Every row gives one point. Before rounding, the points of a table are all equally far from one centre. They may lie mostly on one side of it. Write the centre, to within rounding.

Points (8 x 3)
4.2 -1.0 -2.5

3.5 -0.2 -1.9

3.4 -4.5 -0.1

4.3 -4.7 -2.0

3.8 -3.5 -5.8

2.3 0.3 -5.2

2.2 -2.6 1.1

-3.7 -0.7 -4.0
Centre: 0.1 -3.1 -3.1

Points (12 x 9)
6.2 -2.8 0.3 2.9 -1.8 -0.8 -3.0 -4.9 1.6

5.1 0.2 -3.1 -0.7 -6.6 -2.1 -0.2 -4.2 -2.6

2.4 -1.3 -0.4 3.0 -9.4 -1.3 -1.6 -2.2 1.9

-0.8 -5.3 1.0 0.6 -4.9 -4.1 -0.5 -2.3 1.4

5.3 -0.1 -2.7 0.4 -7.0 -0.9 -3.5 -4.7 1.5

4.0 -3.7 -0.6 -0.4 -5.6 -0.3 2.6 -2.8 0.2

3.3 1.9 -2.3 3.0 -6.3 -0.4 2.0 -0.6 2.1

2.0 1.7 -4.3 0.2 -6.2 0.6 -0.4 0.0 -5.0

6.3 1.7 -0.4 3.3 -7.0 -0.8 -1.0 -3.1 -0.2

0.0 -3.9 -1.1 3.0 -5.6 -2.2 -0.4 -3.3 3.5

6.6 -2.1 -2.0 0.0 -7.3 -1.6 -3.0 -3.2 0.8

4.2 1.4 -2.2 -1.4 -4.8 -1.3 2.0 -1.4 3.0
Centre: 1.8 -0.7 -0.6 0.9 -3.1 -1.0 -2.5 -0.6 -0.7
